Each row is a point. Each copy is the shape, with its points in the same order, turned, moved and blurred by noise. Some copies are also mirrored. Which?

Shape (8 x 2):
[[ 31 -54]
 [ -8 -12]
 [-29 -24]
 [ 72  65]
 [-20  65]
 [-49  39]
 [-20  16]
 [ 23 -18]]
Copy 1 (8 x 2):
[[  3  60]
 [-13   6]
 [-37   6]
 [ 95 -31]
 [ 12 -70]
 [-27 -56]
 [ -9 -24]
 [ 10  25]]
Copy 1 is: mirrored
Copy 2 (8 x 2):
[[ 38  49]
 [  3   7]
 [-20  14]
 [ 94 -67]
 [ -7 -77]
 [-32 -54]
 [-12 -32]
 [ 23  16]]
Copy 2 is: mirrored
Copy 3 (8 x 2):
[[ 74 -15]
 [ 26 -30]
 [ 32 -56]
 [-17  77]
 [-61   2]
 [-43 -52]
 [-20 -29]
 [ 42   1]]
Copy 3 is: only turned

Shape (9 x 3):
[[-20 -19  73]
 [-30 -16 -23]
 [ 79   9  -5]
 [ 39  22  34]
 [-23 -78   2]
 [-12 -35 -19]
 [-26 -74  30]
 [-35  28 -36]
 [ 81  -9  27]]
Copy 1 (9 x 3):
[[ 17  63 -17]
 [ -7 -25 -49]
 [ 74 -42  32]
 [ 42   2  35]
 [ 37   9 -90]
 [ 18 -21 -56]
 [ 36  36 -75]
 [-36 -45 -19]
 [ 91  -8  26]]
Copy 1 is: mirrored
Copy 2 (9 x 3):
[[-74 -21 -48]
 [ -4  51 -38]
 [ 29 -40  28]
 [-26 -30  23]
 [  5  15 -91]
 [  6  29 -46]
 [-21  -7 -95]
 [-12  73   4]
 [ 13 -61  10]]
Copy 2 is: only turned
Copy 3 (9 x 3):
[[-38  61   7]
 [-44 -37  -3]
 [ 67 -23  16]
 [ 24  16  33]
 [-45  -7 -66]
 [-23 -29 -32]
 [-52  15 -57]
 [-50 -58  44]
 [ 64  18  -2]]
Copy 3 is: mirrored
Copy 4 (9 x 3):
[[ 89  22  20]
 [ 23   0 -44]
 [-17 -48  50]
 [ 15   0  53]
 [ 78 -40 -46]
 [ 31 -23 -38]
 [ 93 -25 -30]
 [-13  29 -42]
 [ 17 -51  66]]
Copy 4 is: mirrored

Shape (10 x 4):
[[  3  59 -63 -23]
 [  5 -16 -43  13]
 [ 19  15 -54  71]
 [ 33  40 -43  -5]
 [ 31  18 -54   6]
 [ 28  -2  17   4]
 [-34   9  47  -1]
 [-13  19  95  -9]
 [ 23 -37  70 -22]
 [-60  -7 -40  -3]]
Copy 1 (10 x 4):
[[ 59  26 -16  79]
 [ 16 -18 -26  27]
 [ 21  16 -80   9]
 [ 58  14 -22  49]
 [ 50 -10 -31  33]
 [ 33   9  10 -24]
 [-20  50  44  -4]
 [  8  75  60 -48]
 [  7  -2  59 -59]
 [-40  -3  -3  58]]
Copy 1 is: mirrored
Copy 2 (10 x 4):
[[ 89  49  29  -8]
 [ 19 -15  26 -21]
 [ -3  13  77 -32]
 [ 57  21  33  18]
 [ 48   9  58   4]
 [  5  12  11  22]
 [-14  51 -45  10]
 [-34  57 -64  39]
 [-33   0 -58  53]
 [ 38  11 -16 -69]]
Copy 2 is: mirrored
Copy 3 (10 x 4):
[[-16 -76  63 -14]
 [ 49 -35  -1 -17]
 [ 14 -85 -48 -37]
 [  8 -68  11   9]
 [ 22 -68  19  -1]
 [  9 -13  -8  18]
 [-36  34  -3 -30]
 [-51  53 -16  21]
 [ 18  58 -10  32]
 [ 19 -17  22 -81]]
Copy 3 is: mirrored

Shape (12 x 8):
[[ 18 -16  -8 -10  -3   9  24   2]
 [-13 -11 -40   3 -21 -32  29  -5]
 [ -8  95 -12  15 -20  -8  28   1]
 [  4 -10   0 -18  75 -13  18   5]
 [-11   0   7  13  -6   9   0 -17]
 [ -5  -2  10  15 -15   8  23  21]
 [ -7  -8 -58   5 -10   7  18  15]
 [  5  -7   6   0  -6   2 -57  -2]
 [-13 -13  12 -23 -24  -6  -5   5]
 [ 14 -15   3  19  43  -6  29  24]
 [-14 -15 -72 -20   5  -6  25  15]
 [ 26   0  10   5 -30   7  21  10]]
Copy 1 (12 x 8):
[[ 14  14   4 -18  -5  16  17  21]
 [-19  44  12 -39  24  -5 -11  24]
 [-27  -4 -27  22  84   4 -17  59]
 [ 24  11  38 -13  36   9  58 -21]
 [ -7  -3 -14  -8  11  20  -1  -6]
 [ -1 -16   6 -10   1   6 -13  21]
 [ 16  26 -11 -27  13 -27  -9  23]
 [ -6  15 -12  31 -17   8 -12 -36]
 [ -1  11  10   5  -6  32 -25   1]
 [  3  -9  37 -14  14 -14  40   5]
 [ 30  59   8 -36  27 -24  -8  20]
 [-12  -2   4   5 -14  15  -3  41]]
Copy 1 is: only turned
Copy 2 (12 x 8):
[[-15  -6  15  26  17 -11   4   5]
 [ 12  30   7  -5  10 -46  -6  13]
 [ 56  57 -22  23   4  25  16 -43]
 [-12 -16  37 -10  20  -2  70  18]
 [-14   1 -20   1  26   3   7 -13]
 [ -3 -13   2  11  -1 -14  -1 -28]
 [  4  12  -8  26 -16 -28   4  29]
 [-25 -13 -15 -33   8  38 -22  14]
 [-34  15  15  -8  10   0 -19 -12]
 [ 10 -37  20   6   5 -13  42  -3]
 [  0  34   5  18 -24 -34  20  45]
 [  1  -6   9  32  18   4 -22 -16]]
Copy 2 is: mirrored
